Each row of a before or after table is a point. One or more steps were done to the points. Then noise was added and the rows were shuffled. The steps act on columns, c1 being the first. Name the steps. A step turns or swaps two columns, mirrors them in a line or flattens them onto one, adds a multiple of one to another, or multiplies or shifts one. Angles are multiples of 10 degrees, from the lower column toward the higher: turns from -170 to 170, lines from 10 to 170 but not 90. Use the fewest steps. Two steps may share a column if one is a turn and the other turns, adds or multiplies; they go together, in the order done. Otherwise the lowest column goes first.
(in the rows, 128 means zero)

Before (9 x 3):
[[133 171 127]
 [135 143 143]
 [118 149 124]
 [170 113 143]
 [141  91 194]
 [162 171 181]
 [ 82 110 111]
 [111 136 172]
 [142  91 127]]
After (9 x 3):
[[170 111 115]
 [141  57 104]
 [133 136 170]
 [ 81 141 106]
 [119 136 148]
 [111  87 143]
 [143 123  92]
 [134 115 145]
 [164  83 178]]
Steps: turn c2 and c3 by 80 degrees

Before (12 x 8):
[[137 116 119 160 116 112 120  88]
 [139 124 173  93  95  85 144 181]
 [132 109 119 113  79 109 126 118]
 [172 138 116 152  98 142  98  96]
 [150 154 181  92  90  95 177 163]
 [141 138 133 131 166 156 107  80]
 [146 152 155  98  95  54 126 132]
 [161  97 115 134 121 100 131 117]
 [118 161 160 187 165 155  94 119]
 [179 113  70 131 120 109 104 123]
 [106 151 154 142 145 164  72 106]
 [113 168 141  97  98  88 171 167]]
After (12 x 8):
[[180 113  73 131 107 134 104 123]
 [102 153 154 143 169 127  70 104]
 [139 122 173  93  76 120 144 182]
 [119 162 160 190 171 146  92 117]
 [169 139 115 155 121  93  99  96]
 [140 138 131 131 171 145 106  82]
 [135 110 118 111  86  94 124 118]
 [160  96 115 135 100 136 129 118]
 [150 155 152  96  46 137 125 130]
 [150 152 178  90  78 112 181 168]
 [114 170 140  99  78 122 169 168]
 [137 115 119 162 108 131 118  89]]
Steps: mirror c5 and c6 in the line at 30 degrees

Before (11 x 12):
[[120 134 125 151  92 124 105 123 134 149  80 137]
 [133  85 139 146 121 162 130 130 133 138  89 157]
 [133 109 114 158 153 127 117 125 100 121  96 131]
 [134 133 155 146 139 165 131 125 125 108 126 120]
 [140 122 123 110 154 116   7  69 106 112 118 154]
 [ 97 132 130 138 137 162 131 129 138 145 118 137]
 [116 118 128  84 165 159 129 136  66 124 118  87]
 [134 126 172 137 158 121 126 126 134 144  95 157]
 [134 132 120 122 137 165 132 125 133  83 116 156]
 [139 132 151 133 127 153 139 138 130 152 141 166]
 [109 112 132 147 123 134 108 132 125  54 128 148]]
After (11 x 12):
[[133  84 139 134 121 138 163 131 134 137  88 157]
 [136 128 172 140 160 129 126 128 136 145  96 157]
 [117 118 128  75 164 134 140 138  66 126 119  84]
 [141 120 124 114 152 235  69  66 108 113 117 151]
 [110 113 134 144 123 152 132 133 123  54 128 147]
 [120 136 127 152  93 151 124 123 136 150  79 138]
 [137 131 118 111 139 140 159 125 136  85 115 155]
 [140 131 152 121 127 124 155 137 130 151 142 166]
 [ 99 132 133 126 138 137 163 129 138 147 118 135]
 [133 135 155 133 135 142 167 122 127 110 125 119]
 [135 111 112 159 152 140 132 128 101 121  97 131]]
Steps: turn c4 and c6 by 20 degrees; turn c6 and c7 by 70 degrees

Before (9 x 20):
[[ 98 131 103 161 103 139 122 135 109 203  85 126 121 132 132 102  84 123
   94  76]
 [121 117 117 114 107 135 124 101  94 118 166 113 162 142 153 104 107 120
   86  51]
 [123  86 129 109 149 108  89  83 149 158 128 140 162 145 141  53 132 148
  126 138]
 [155 175 100 178 159 182  78 126 144 111 158  78 168 157 117  70 162 152
  184 140]
 [120 104 174 137 140 156 107 128 139  87 121 181 144  85  87 125 117 172
  149 191]
 [129  96 113 159 128  61 103 116 116 153  99 154 150 146 178 113 173 121
  115 125]
 [104 121 161 139 165  99 121  97  81 196 108 117 111 114 150 134  63 141
  118 164]
 [ 69 136 146 147 153 126  78 130 106 163 110 169 161 153 171 108  88  91
  143 125]
 [ 74 129  92 115 109 132 131 129  99 146 147 115 122 132 127 121 175 129
  136 108]]
After (9 x 20):
[[123  86 128 108 133 105  89  84 149 158  54 122 162 154 143 127 140 146
  126 138]
 [ 69 137 146 146 137 127  75 128 105 164 108 162 161 144 174 111 175  91
  142 124]
 [ 98 131 103 159 129 138 121 136 108 203 103 172 121 122 128  85 136 124
   95  76]
 [129  97 114 158 135  61 103 116 114 153 115  81 149 139 177  99 145 121
  116 126]
 [121 103 175 136 122 155 107 127 139  88 126 130 144  92  90 121 181 171
  150 191]
 [102 121 163 139 134  99 122  96  81 195 133 194 112  90 155 109 128 141
  120 162]
 [120 116 117 115 132 135 125  99  94 117 103 150 161 124 148 165 117 120
   87  51]
 [ 75 129  92 113 128 133 131 128  99 145 121  84 122 119 123 149 108 129
  136 108]
 [154 174 102 178 128 182  77 126 144 110  71 103 169 164 122 156  72 152
  186 139]]
Steps: flatten c5 and c15 onto the line at 80 degrees; add 0.5 times c9 to c14; swap c11 and c16; turn c12 and c17 by 100 degrees

Before (9 x 64):
[[129 126 105 145 148 184 134 115 109 154 113 114 133 133 120 123 113 104
  129 104 163 154 135 145 129 182 112 102 118 125 169 148 156 150 121 142
  161 101 110 168 140 106 133 140  71  93  92  78 147  59 157 104 118 140
  187  93 133 106 130  79 124 113 146 133]
 [ 80 146  93 160 127 145 124 140  87 123  88 159 124  89  65 128 128  87
  132 160 156 142  93 155 112 207 129 133  95 132 156 141 107 102  82 144
   97 170 144 133  88 188 129 118 135 141 123 154 119 149 145 168 185 141
   99  56 109  94 136 150 167  83 126  39]
 [ 68  76 106 101 152 119 138 174 146 100 146 110  87 169 149 133 155 135
  108 145  81 135 133 107 152 189 121 123  91 134 125 128  98 107 138  63
  156 117 104 171 170 175 112 126 109 160 146 150 171 104 130 120  86 136
  100  80 104 133 132 162 181  74 154 141]
 [125 114  96 118 143 138 194 160  96 137 103  94 148  98 137  97 110 140
  144 170  77  91 121  90 124 120 161  91 115 119 145 142 146 170 138 113
  125 133 144 120 117 151 120 149 158 145  96  95 101 145 164 178 135 126
  131  72 125 104 133 119 134 137  78 164]
 [123 106 150  83 119 146 147 142 114 110 157 130 125  94  87  93  96  76
  135 139  79 137 153 148 119 191 116 133 131 131 119 136 161 164 121 118
  156  93  73 129 144  83 157 161  91 145  63 118 127 147 135 128 116 184
  175  93 145  97 126 142 117  80 126 139]
 [174  92 112 114  86 130  86  99  88 153 121 151 115 136 138 148 193  87
  111  94 162 144 104 130  69 141  91  83 124 196 137 139 146 122 114 112
  128  99 100 166  99 135 144 121 118 189 110 105 131 103 171 174 121 146
  127 142 126 147 166 147 142  82 167 141]
 [117 109  76 155 107 116 182  96 135 199  99 129 166 108 141  90 161 159
  136 104 132  83 142 119 126 136  61 130 121 106 157 182 157 136 159 187
   98 111 149 197 137  91 119 129 165 154 148 144 153 133 135 116 113 150
  112  88 132 188 142  83  68 105 113 133]
 [135 128 131 145 110 142 129 115 176 144 104 146 154 118 142 108 148 125
  109 141 154  99 123 126 147  87 129  93 141  94 157 203 129 140 132 114
  118 133 122 115 114 128 156 153 127 144 112  80  55 128  98 126 169 125
  131  69 138 112  81 127 203 121 171 112]
 [157 167  96 131  78 118 172 106 106 204  72 121 126 117 145 108 164 164
  131 120 133 141 101 152  95 180  92 158 152 150 158  86 167  85 162 130
  104 113 152 173 139 149 104  95 142 104 117 131 150 193 102 103 168  87
  204 160 148  86  89 183  71 186 106 127]]
After (9 x 64):
[[128 126 105 148 148 187 133 116  50 153 112 113 133 133 119 154 116 106
  128 103 162 156 136 145 127 181 112 102 115 127  92 148 154 150 122 143
  100 100 108 168 140 108 132 143  72 142  92  77 147  59 156 103 118 139
  187  92 130 106 130  79 124 112 145 161]
 [136 126 131 146 109 140 129 114 115 143 104 146 153 120 141 158 147 124
  108 139 154  98 121 107 145  88 128  92 139  95 111 200 129 137 132 112
   57 133 120 113 113 128 155 152 128 116 111  79  52 129  97 129 170 124
  133  69 137 111  82 128 201 122 174 123]
 [126 113  97 116 144 137 195 160  37 136 105  93 148  99 135 165 112 140
  145 170  78  88 121 151 123 120 159  94 112 118 129 142 147 170 138 114
   68 134 145 117 116 151 120 150 160 140  96  94 102 145 164 177 135 126
  132  73 126 106 133 119 132 134  79  77]
 [123 108 149  83 121 148 148 143  56 110 158 131 126  96  90 155  94  77
  134 138  80 136 152 138 118 193 118 134 129 131 156 138 162 164 122 117
   97  91  71 129 145  83 158 162  92 101  62 118 129 148 133 127 116 187
  175  92 143  99 124 142 118  81 126 131]
 [ 68  75 106 101 151 120 140 172  87  98 147 110  86 170 150 123 156 134
  106 145  81 136 132 128 155 189 121 122  90 134 128 127  96 106 139  62
   96 116 105 173 168 175 112 126 106 118 144 152 172 105 129 120  87 136
  101  78 106 135 133 161 183  76 155  89]
 [ 79 147  93 160 127 145 126 138  28 126  87 157 123  89  67 143 128  90
  134 163 155 141  92  47 113 206 128 131  95 133 104 141 106 101  81 141
   37 170 145 132  86 188 131 119 134 101 123 152 121 149 144 167 185 140
   98  57 109  94 137 151 166  86 124 171]
 [174  92 115 113  87 133  84  98  27 152 123 151 114 136 139 116 190  85
  113  95 162 144 102 129  70 138  89  82 122 195 109 139 145 121 113 111
   70 102 100 163 101 134 143 121 119  81 112 104 129 103 171 174 124 146
  126 141 128 151 167 147 141  85 169  89]
 [157 167  95 130  78 119 172 104  46 204  73 122 128 117 145 160 162 165
  131 120 132 141 101 138  93 179  91 158 151 150 112  86 167  85 163 132
   42 115 152 175 140 151 102  96 143 132 118 132 147 195 101 102 169  88
  208 160 149  86  90 186  72 185 106 160]
 [118 107  75 152 107 116 184  98  76 198  97 131 164 109 143 175 160 160
  137 104 132  84 141 125 125 137  60 131 120 108 124 181 155 137 159 188
   37 113 149 195 137  94 120 126 167 113 148 145 150 132 133 117 113 149
  110  87 133 188 141  85  69 107 113 103]]
Steps: shift c9 by -60; turn c16 and c31 by -150 degrees; turn c24 and c46 by -140 degrees; turn c24 and c64 by -110 degrees; shift c37 by -60

Before (8 x 64):
[[123 103 117 109  69 123  74 137 126 130 146 103 101 109 111 107 131 116
  119 108 140 130 125 153 140 130 135 151 163 154 121 115 153 132 165 113
  128 134 149 134 103 116 139 120 137 117 154 109 132 109  86 105 149  97
  118 122 112 102 150 139 107  84 145 100]
 [113 145  99 136 134 124  72 132 122 110 140 157 128 133 124 142 123 117
  121 105 138 122 139 113 117 133 103 132 103 146 139 115 136 111 163 128
  134 130 157 107 120 135 137 135 106 116 137 131 102 140  95 163 126 105
  144 121 139 108 113 139 106 123 129 117]
 [108 130 128 100 139  98 143 149 176 115 148  98 102 111 119 106 114 120
  137 125 130 103 106 121 111 112 140 156 144 126  95 122 143 116 160 139
  114 109 113  99 135 139 124  68 137 141 119 124 153 120 122 115 115 126
  205 130 135 133 132 125 127 118 148 110]
 [127 155 123  95 132 101 142 132 126 119 140 104 108 113 137 144 112 123
  133 113 143 140 117 131 150 120 137 142  98 150 151 118 128 119  67 155
  155 153 113 111 107 137 119 121 131 119 137 109 126 130 110 124 144 126
  128 182 142 136 118 117 105 113 152 107]
 [148 103 106 115 125 134 119 132 152 112 137 101 154 118 142 137 132 123
  121 130 109 141 123 118 111 110 140 125 102 156 144 115 152 118 160 159
  108 114 130  95 101 140 134 131 131 147 150 110 141 107 136 109 118 120
  134 140 128 126 112 115 145 130 141 107]
 [112 107 106  98 104 116 142 154 113 130 144 249 121 171 127 143 122 176
  132 128 121 142 142 148 131 127 133 137 125 155 122 154 112 125 152 110
  113 118 132 159 152 132 111 130  88 128 157 124 137 147 136 135 115 124
  114 120  72 135 117  82 132  78  83 147]
 [182 131 137 132 122 163 129 137 119 126 139  95 112 110 119 141 124 199
  127  72 106 144 137 117 112 128 128 150 121 151 148 109 149 121 136 111
  123 116 123  99 146 139 133 115 134 134 124 110 151 110 129 100 118 122
  146 132 128 144 129 131 100 122 144 141]
 [153 172 101 110 121  98 142 139 136 183 131  92 145 127 126 127 133 128
  119 114 149 117 137 135 133  96 113 125 106 103 134 129 131 172 164 115
  136 122 112 106 108 127 130 134 122 142 121 124 140 141 139  98 114 104
  129 147 139 125 134 134 104 144 148 118]]
After (8 x 64):
[[155 172 102 110 121  99 143 113 135 182 132  95 146 126 125 128 133 127
  117 112 149 126 139 135 134  95 115 124 106 102 131 131 131 172 162 114
  136 121 115 108 108 128 131 133 123 141 121 122 138 163 138  99 114 102
  131 151 137 127 134 134 104 145 147 116]
 [123 103 118 109  68 124  72 124 126 130 148 104 102 109 112 109 129 115
  121 107 142 121 127 152 141 132 136 152 164 154 119 117 153 129 165 111
  127 133 148 135 103 117 139 122 135 116 154 103 133 129  86 103 149  98
  119 121 111 103 150 138 106  84 147 101]
 [112 107 106  96 103 115 141 122 112 130 142 249 124 171 126 144 122 178
  133 128 122 101 140 147 131 127 133 136 122 154 117 155 113 128 152 111
  113 117 132 161 153 132 111 130  89 129 156 123 134 169 135 136 115 124
  117 121  73 133 118  83 132  76  83 148]
 [147 104 107 115 127 135 119 135 149 110 139  98 154 120 143 134 132 124
  123 131 107 117 123 117 109 112 139 125 104 156 139 115 154 118 159 158
  109 117 131  94 100 141 132 129 132 149 149 104 142 128 136 109 119 119
  141 141 129 127 110 115 145 129 143 107]
 [180 130 137 131 122 163 129 134 117 125 138  94 114 109 118 142 124 198
  129  72 106 110 137 116 111 128 128 151 122 152 145 107 148 122 136 110
  125 118 124  99 144 140 132 114 135 133 123 104 151 128 129  99 119 121
  147 134 128 145 130 131 102 124 144 144]
 [109 131 128  99 137  97 146  96 176 114 149  98 101 111 119 107 116 120
  136 122 132 127 106 118 111 110 141 155 145 126 152 122 142 116 160 139
  115 109 115  97 135 139 125  69 139 141 117 124 152 140 120 115 116 128
  157 130 136 134 130 125 127 116 149 110]
 [114 145 100 135 134 123  72 122 121 108 140 155 131 133 125 141 124 113
  120 106 141 128 140 112 117 133 105 131 103 146 139 117 136 111 164 129
  135 131 155 107 119 136 138 134 107 117 136 132 101 159  95 162 125 104
  142 122 136 110 114 138 106 124 126 116]
 [127 154 125  95 130 105 143 134 125 120 140 106 108 114 138 143 113 123
  133 113 140 115 118 131 150 120 137 144  97 151 136 117 129 119  68 153
  153 154 114 110 107 137 119 121 131 120 137 103 125 150 109 123 146 128
  139 183 145 134 117 116 107 113 155 107]]
Steps: turn c8 and c22 by -130 degrees; flatten c31 and c55 onto the line at 50 degrees; multiply c48 by 1.3; shift c50 by 20
